Every row gives one point. The points of each table are mixes of a few directions, plus a little noise. How many directions does each table use, and how many do they share? Where both have some left over, give the other angles between the two spaces (their principal angles), to ten degrees, smallest first.
In the rows, zero is written as 128.

First (5 x 3):
[[110 112 118]
 [ 87  92 105]
 [186 181 160]
 [154 151 141]
 [104 106 115]]
Second (7 x 3):
[[111 111 120]
 [109 129 107]
 [122 209  68]
 [125 100 143]
 [146 152 133]
 [121  82 150]
 [161 112 175]]
Directions: first 1, second 2, shared 1

First (9 x 6):
[[122 128 120 189 139 105]
 [108 101 144  81 113 172]
 [124 157 130 120 109 176]
 [129 167 122 158 118 152]
 [143 135 118 156 144  84]
 [146 143 124 110 130 115]
 [139 119 124 131 142  90]
 [134 130 133  87 121 141]
 [108  72 138 120 136 117]]
Second (9 x 6):
[[127 127 128 129 128 127]
 [136 140 128 108 123 135]
 [ 82  56 126 249 156  83]
 [137 142 128 105 123 136]
 [135 138 128 110 124 135]
 [127 127 128 130 128 127]
 [137 142 128 104 123 137]
 [135 140 128 108 123 135]
 [136 140 128 108 123 135]]
Directions: first 3, second 1, shared 1

First (8 x 11):
[[ 98 160 183 123 145 142 161 163 128  91 180]
 [198  74 152  96  71  98  99  60 158 162 144]
 [105 143 108 186 155 167 146 145 107 127 117]
 [127 174 139 145  95  87 119 141  99  96 103]
 [136 102 176  93 134 135 142 154 130 104 145]
 [134 129 121 122 118 111 118 131 120 123 105]
 [ 96 101  78 115 191 181 139 114 168 175 161]
 [131 141  70 148 114 103 101 115 113 145  70]]
Second (11 x 11):
[[135  89 144 134  68  76 132  22 142 143 176]
 [122 162 114 123 179 173 124 220 116 114  87]
 [134  93 143 134  75  81 132  32 141 142 171]
 [123 155 117 123 170 164 125 203 118 117  95]
 [127 137 123 127 142 140 127 154 124 124 117]
 [129 118 132 129 114 116 129 102 131 131 139]
 [131 108 137 131  98 102 130  74 135 136 153]
 [123 159 115 123 175 169 125 214 116 116  90]
 [132 101 139 132  88  92 131  55 138 139 161]
 [128 127 128 128 127 127 128 125 129 129 129]
 [122 156 116 123 173 166 125 208 117 117  91]]
Directions: first 5, second 1, shared 0; angles 30

First (11 x 14):
[[127 118 151 159 123 113 127 102 146 140 134 149 132 132]
 [141 118 175 188 150 107 133  97 136 121 143 164 107 138]
 [134 145 148 185 170 121 152 111 132 107 144 150 108 135]
 [113 134  91  85 103 142 124 144 132 143 117 103 153 121]
 [130  98 146 116  94 115 104 117 135 151 122 136 138 128]
 [139 121 105  55 119 149 107 178  86 113 111  91 116 120]
 [132 135 118 113 138 137 130 145 113 115 126 117 120 126]
 [107 177  89 153 161 144 170 128 145 115 137 120 140 126]
 [120 124 108  93 104 135 119 140 128 141 118 112 144 123]
 [135 105 153 133 113 115 113 115 131 139 127 141 126 131]
 [129 132 124 126 133 131 130 133 125 123 128 125 125 127]]
Second (8 x 14):
[[124 129 129 126 129 128 128 127 129 126 128 130 126 125]
 [103 131 139 120 137 125 130 123 132 118 130 137 118 108]
 [115 130 134 123 132 127 129 125 130 123 129 132 123 118]
 [249 114  75 170  89 144 118 153 112 174 120  86 176 223]
 [106 131 138 121 135 125 131 123 131 120 129 136 119 111]
 [ 91 132 145 115 140 123 131 121 133 115 131 141 114  98]
 [121 129 131 125 130 127 128 127 129 125 129 130 125 123]
 [117 129 132 124 132 126 129 125 130 124 130 132 123 118]]
Directions: first 3, second 1, shared 0; angles 80

First (11 x 20):
[[143 105 128 164 121 188 118 132 107 130  83 118 103  70 180 105 113 146
   91  96]
 [120 127 129 106 138 113 120 119 146 129 160 131 148 163  99 132 133 113
  121 147]
 [130 126 153 116 145 136 137 151 117 146 154 139 123 125 128 144 118 151
  137 151]
 [126 127 168  92 161 126 141 163 120 158 192 149 134 150 107 159 117 158
  147 181]
 [126 113 168  84 170 140 124 150 133 158 205 146 146 161 100 146 117 149
  115 186]
 [121 157  58 172  69  77 123  73 149  75  39 100 126 126 129  99 158  70
  146  56]
 [135 147  87 194  74 126 141 112 105  98  17 106  90  63 181 107 136 120
  150  49]
 [127  97 158  84 172 155 106 134 147 151 208 140 156 168  99 130 117 133
   81 181]
 [130 121 143 121 139 143 131 142 120 139 143 134 125 123 132 133 121 144
  123 141]
 [127 130 150 109 144 124 138 147 124 144 160 139 131 139 117 146 123 144
  142 156]
 [122 159  68 168  73  79 130  84 142  82  46 104 124 122 132 108 155  80
  155  62]]
Second (9 x 20):
[[107 131 121 106 153  97  88  90 183  80 175 134  69 121 108  85 114 143
  204 156]
 [125 141 131 154 110 132 140 140  88 132  94 154 177 148 179 130 120 127
   80 142]
 [144 138 135 105 143 117 112 137 135  97 130 101  58 121  58 107 112 135
  148 197]
 [ 99 135 154 110 125 105 151 171 143 159 187 200 181 102 194 141 135 133
  168  39]
 [133 131 104 164 122 150 141  97 115 162 124  96 172 183 170 131 139 104
   97  99]
 [145 110 102 129 140 146 110  83 151 121 122  61  80 138  69 126 138 119
  136 144]
 [137 138 117 150 124 135 122 112 105 116  97 110 129 161 133 114 118 123
   95 176]
 [133 123 176  83 121 121 168 224 118 165 149 173 141  57 107 175 139 137
  139  68]
 [127 106 111 150 114 149 120  98 115 119  74 123 146 121 136 144 137 130
   85 132]]
Directions: first 3, second 5, shared 0; angles 40, 60, 80

First (9 x 32):
[[112 122 141 147 119 125 135 127 115 110 116 135 136 124 114 131 123 130
  137 137 145 105 123 142 162 140 117 139 124 137 132 105]
 [115 167 149 124 144 100 148 140 141 168  70 122 112  66 132 136 127  75
  157 129 136 182 108 105 119 119 145 126 218 135 123 168]
 [124  84 112 155  91 143 101 119 120  77 176 138 154 186 117 128 126 177
   97 136 137  57 143 161 170 150  91 136  44 132 129  70]
 [167 131 134  79 182 178 147 114  94 146 138 123 115 139 130 110 131 137
  156 113  75 168 137 107  47  81 194 142 108  82 142 153]
 [106 138 105  99 148 109 189 129 110  81 161 132  78 133 133 101 120 164
   98 131 209  45 130 182 194 193  70  48  80 210 147 135]
 [126 116 153 164 107 135  97 126 130 140  97 131 166 120 113 148 130 107
  154 134  94 157 123 108 119 100 151 186 155  87 119 103]
 [160 172 108  53 187 130 161 133 139 180 132 112  75 103 161 107 134 110
  127 106 112 192 129  99  48 106 165  76 166 131 131 214]
 [132 111 107 156  80 113  69 136 172 139 147 125 156 150 140 146 135 126
   94 127 110 138 135 115 126 126 107 137 130 115 106 116]
 [109 109 143 174  92 121 105 128 130 110 114 136 160 131 111 145 125 125
  133 140 133 108 124 136 168 136 111 163 127 122 122  86]]
Second (11 x 32):
[[124 180  89 151  71 103 161 107 171 117 163 122 119 154  92 111 136 119
  148 179 153 127 114 144 157 124  88 123 149  85 106 112]
 [134 201 167 150 149 111 134 132  79 104 152 177 148 159 131 123 168  99
  132 156 125 118 103 100 131 124 106 149 142 145 100 117]
 [128  38  97  74 186 194  44 158 138 165 113  94 123 104 148 140 106 155
   89   7  78 159 156 121  94 122 193  92  56 113 153 171]
 [131 101 159 160 151 138  87 100  89 145  89 120 139 136 121 163 135 159
  101 103 118 133 155 110 117 109 142 166 110 140 117 111]
 [141  50 183 133 160 121 161 131  79 113  29 101  93  53 132 132  74 160
  158 147 144 134 128 184  93 148 153 192 164 184 182 117]
 [109 133 130 131  58 100 159 101 172 147 149 140 159 147 160 149 135 118
  114 170 158  85 156  95 170 134 103  83 151 149 119 121]
 [139 137 112 148 152 140 107 125 113 118 117 109 105 130  84 116 126 143
  137 111 116 159 112 154 111 114 131 165 113  92 121 119]
 [122 194 114 132  85  99 177 130 154 106 174 152 133 150 124 105 145  94
  152 187 152 110 103 128 156 137  90 108 159 117 113 124]
 [115  72 121 135  76 117 139  94 168 157 102  98 133 118 138 157 105 155
  114 143 150 107 170 126 148 128 128 114 135 138 139 117]
 [139 195 140  91 209 154  91 188  76 103 182 183 144 149 149  98 170  81
  126  77  82 146  83  98 101 130 144 113  99 129 112 160]
 [124 109  96 102 107 131 144 140 169 130 137 110 114 110 130 113 108 125
  139 128 134 130 125 149 132 139 133 100 131 115 145 142]]
Directions: first 4, second 5, shared 0; angles 40, 50, 50, 90
